Each wall is flat, endless, passes through zero and stands at right angles to its row. A trip goes straight from one point to another. Which walls does it cross, in order?

Walls:
(1): [  6 -40]
(2): [14  8]
(3): [-44   1]
(4): [ -7 -25]
(5): [17 -7]
(6): [-60 -40]
Trips:
[24 13] to [33 -3] -> 1
[-12 -22] to [-7 15] -> 1, 4, 6, 2
[-20  37] to [ 46 -40] -> 3, 5, 1, 4
[-59   9] to [ 2 -9] -> 1, 5, 3
[-29 -10] to [-5 24] -> 1, 4, 6, 2

Walls:
(1): [ 21  21 -15  18  -1   5   2  30  18  -4  -9]
(2): [ 13   7  -9  13 -12 -17   4   3   1  24 -25]
(3): [  3  -1   0  10  10  20 -12  13  -1  -1  16]
(4): [-12 -24  12  -5   1  23 -14  -8  -6   1   9]
(5): [  1  -5 -12  -2  13  20  26   3 -26  20 -35]
Trips:
[-42  19  -3  -7 -18   4  14  16   6  -7   4] to [  2  20  25 -12   8   1 -23   3  20 -33  11] -> 3, 4
[ 23 -20 -28 -14  25  30  20   9  30   6  12] to [ 13 -18  -1  -5 -15 -10  -8   8 -10  11 -11] -> 2, 3, 1
[ -9 -26  25   4  -9  -8  60  20  22  27   2] to [ -1 -25  11   3  -2  15 -10  -5  27 -16 -14] -> 4, 2, 5, 3
[ -2  13  12   8  11  -4  20 -16   1  11  -7] to [ 17 -18  -2  -6  10  12  13  -3 -34  -3  23] -> 2, 4, 3
[  5   6  11  22  10   3  -2 -23  -6   2 -13] to [-18  -2 -12   8 -10   6  -8   0  22  -8 -14] -> 1, 5

Walls:
(1): [  8  31  32   2  -5  17  -5  -5 -19  -8  -5  -2  -6   3 -23 -31  26 -35
  10 -29  24 -34 -20  -2]
(2): [  7 -15  33  14  13 -28 -27  10   0  24 -11 -25   6  12  -3 -10   9 -15
  28   4  -1 -10   3 -20]
(3): [  7  -9   6  12  24  16  39  21  -7   7  32  30  -3 -11   0 -30 -50  -6
  14  28   0  22   3  -5]
(4): [-12  -4  -2  31 -29  -9  -9  34  10 -41 -30   8 -19  20  -1  28  24 -11
  -5  -9   0  15  -7  33]
(5): [ -7 -14   0  -9  12   5  -1  43 -19  10  11  21 -25   1  -9 -14  14 -41
  36  26   9 -42   8   2]
(6): [ -3  15  -8  -5 -10 -31 -27  -6  -9   5 -16  24  -1  25 -15  -6   4  18
  38  21 -11 -21  20  20]
(7): [ 45   9   4   0   5  43  25  11 -28  15  -7   2  11   1  -9 -29  16 -22
  24  17   8  -7 -16   1]
(8): [ -4  44 -12  12 -17   4  -7  13  12  -6 -14 -20   7  16  16  21  29  -6
 -27  -8 -11 -15   8   7]
(9): [-12  -7  20  45 -16 -14 -22  17   7  -3  -4  -9 -20 -14  20   2  14 -25
 -15 -10  -2   8 -21  -1]
(10): [-17  14   7  10  -3  -8  12 -26  22   6   8 -18  27 -15  15   2 -27 -23
  29 -12  22 -30  60 -19]
(11): [ 38  -3  -8   6  19  16 -14  26   8  11  39  21 -10   9   5   5 -13  12
 -11 -15   4   2 -24   0]
(12): [ -6  16  15   2   2   6  -8  12   2 -19  -6   1 -13   6  18  -3  -4  25
   2 -10 -28  -2  12 -34]
Trips:
[-55  15 -13 -16 -19   6   5   7 -14  19   0  -6 -22  -4 -20 -26  -3 -22
  -6  11  -6 -11  18   3] to [ 11   4   5  17   4 -23   7   9 -15  15  -1   7  -1 -11   7 -12  22 -17
  -4  -2   1 -10  23  32] -> 9, 7, 4, 2, 3
[-14 -27   4 -22   9   4 -26  23  -6  -6 -11   0 -17  -5  32   0  12  -4
  -7 -15 -20 -34 -12   8] to [ -5   9  34  -8  -5  34 -12  15  32   0   6  24  -2  16 -31   7  -6  14
  -9  18 -14   2  34   5] -> 6, 1, 9, 2, 3, 10
[ -5 -14 -17   7   5   3   0   3   3 -29   5 -17 -23  30  -8   5 -50  48
   8  14  13 -15 -15  20] to [  3  19   5   7  -2 -13  -4 -10  -6  -9  25   3   9   0  12  -3 -41   8
  -5   4  22 -20 -18 -22] -> 4, 10, 6, 1
